Each wall is flat, endless, passes through zero and stands at right angles to its row. A trip goes straight from one point to another. Which walls does it cross, in order?

Walls:
(1): [-34   8   8]
(2): [ 12 -25   5]
(3): [-8 27 -7]
(4): [  1 -15 -24]
(5): [-13  38  -3]
(6): [-28  16  27]
(7): [-2 14 -7]
(8): [-10  -9  22]
Trips:
[-27  28  14] to [-8 36 34] => none
[ 21 -29 -44] to [ 18 -31 -25] => none
[45 24 -4] to [ 39 -13  28] => 2, 5, 3, 7, 8

Walls:
(1): [ 22  -8  12 -14  29  28]
(2): [ 16 -37  14  -5 -21  27]
(3): [ 11   0 -15  18  16 -36]
(4): [-9 20  4 -3  5 10]
(5): [ 32 -24  10   1   3 -33]
(6): [-28  -8 -18   7  -2 -17]
(7): [-29  16 -23  -5  -3  14]
(8): [ 36   3 -17  16  28 -36]
(9): [ -3  -7   9 -19 -16  14]
(10): [ -2  20  33  -3 -60  -6]
Trips:
[-16  46   8  40   4  -1] to [-23 -27  -4 -44 -14 -22] => 8, 9, 3, 4, 5, 2
[ 27  -8 -20  -2 -20  -7] to [ 27 -31  29   5 -16  24] => 1, 3, 8
[-13  -8  18 -48 -13  12] to [  6 -20 -24  -8 -26  21] => 4, 6, 1
[-17  -8 -30  -8   5 -36] to [-35   3  26 -25 -27 -20] => 10, 8, 9, 5, 3, 4
[ -4   3 -23   3   7  20] to [-16   2   6 -50  24 -43] => 8, 3, 5, 9, 1, 7
[-19   6  -7   9 -37   2] to [-13 -31   9 -14   6  -4] => 4, 5, 7, 10, 1

Walls:
(1): [ -1 -42  -1 -11 -28   0  21 -36 -40]
(2): [ -3  -6  23  25 -54   5 -20 -30  -7]
(3): [ 30  39 -19 -39 -31  -7  17 -12 -35]
(4): [-15  29  38 -40  -1 -11   3  27  23]
(5): [  2 -26  29  40  32  35  25   3 -27]
(6): [-12 -24 -11  34  28 -12  18   8 -50]
(7): [ 58  -2 -26  32  -4 -41  -3 -31  -5]
(8): [-22   7  29 -18  27  33 -32  -7  -5]
(9): [ 27  32  -6 -19  -5 -18  34  20   5]
Trips:
[ 21 -11 -21  -3 -10  48  17   5 -23] to [ 10   4   9 -19  12  32  22  20  21] => 8, 6, 4, 1, 3
[ -2   2 -16 -33  11  -9  22 -31   2] to [  1  -4  -4 -36  12 -28  15   7  -8] => 6, 7

Walls:
(1): [ 37 -24 -12  32  15  21  23 -20  -4  21   5]
(2): [-20   4 -35  13  18  14  12   0   0  -8 -21]
(3): [ 27  11  14   4  -2  10   0 -29 -36 -18   2]
(4): [-43  -2   3  -4  25   5   7  16  -9  21  30]
(5): [  2   9   0 -29  22  30 -43 -13  -5  24   5]
(6): [ -6   3   3 -12   1  11 -17   4  22 -30 -14]
(7): [  5  -2   7  15  -9  -5 -30  -4  -9 -35  -5]
(8): [ 26   2  26  18 -13 -34 -29 -11  -7  17  18]
(9): [ -8   4  16  18   1 -35 -36  -9  25   0  -3]
(10): [-13 -15  -5 -17  38 -15 -18 -12  23   4   2]
(11): [-28 -23 -22  16   7  -4  33  -6 -27  -5  22]
Trips:
[-14 -21 -14   8  11  -2  -1   2  15   7 -32] to [ 13  13 -30 -14   8  11  12  -6 -25   6  -2] => 9, 5, 6, 3, 10
[  7  -1 -18 -23  11  16 -20  -9  13 -41  13] to [ -4   8   0   7  11  30 -30  31  11  25  19] => 3, 4, 9, 7, 2, 8

Walls:
(1): [-11 -57  12 -39   7   4 -10  23 -13   6  29  33  36   7]
(2): [  2  33  26  -9 -11 -39   1  -4  15  11   7   5 -19   8]
(3): [-33 -20  14 -14 -28   3  -2  -4 -12  10  -9   7 -15  -5]
(4): [ 11 -43 -50   3 -12  17   1  -4  22 -28  13  13 -21 -27]
(5): [ 19 -14  -2  -6  -8 -13   4 -32   8  -9 -44   6  29 -18]
(6): [ 17   0  14 -39 -44  -7  18  -4  15  15  -2  14  -2   9]
(7): [  3  -6  -3  -9 -13  10 -15 -13   8   5   2  15 -22   5]
(8): [-26  19  43  20  -6 -20  -3  -8 -28  27 -39  -1  -4  11]
Trips:
[-18 -19  -7  -7  47  25 -23  11 -31   3  24 -20  23 -22] to [ 20 -24   8  26  38   1 -10 -15  -7 -22   1  14  24 -10] => 5
[ 23  -7  45 -26  14  -8  22 -29  -3  -7 -24 -22 -16 -30] to [-45  27  16  13   8  -4   5 -24 -13   4  30   2 -23 -13] => 6, 5, 7
[ 60 -29  24 -12  18  10  24  13   3 -14   6  22  -7 -27] to [-16 -44   7  23   5 -15   7 -14 -15 -33 -23  25   7   1] => 7, 6, 3, 8
[-10   3 -16 -17  -6  27  11  10   5 -12 -37  23  -6 -10] to [-10 -16  -7  -8   1 -10  16 -11 -13  19  -9 -13 -25  12] => 8, 5, 2, 4
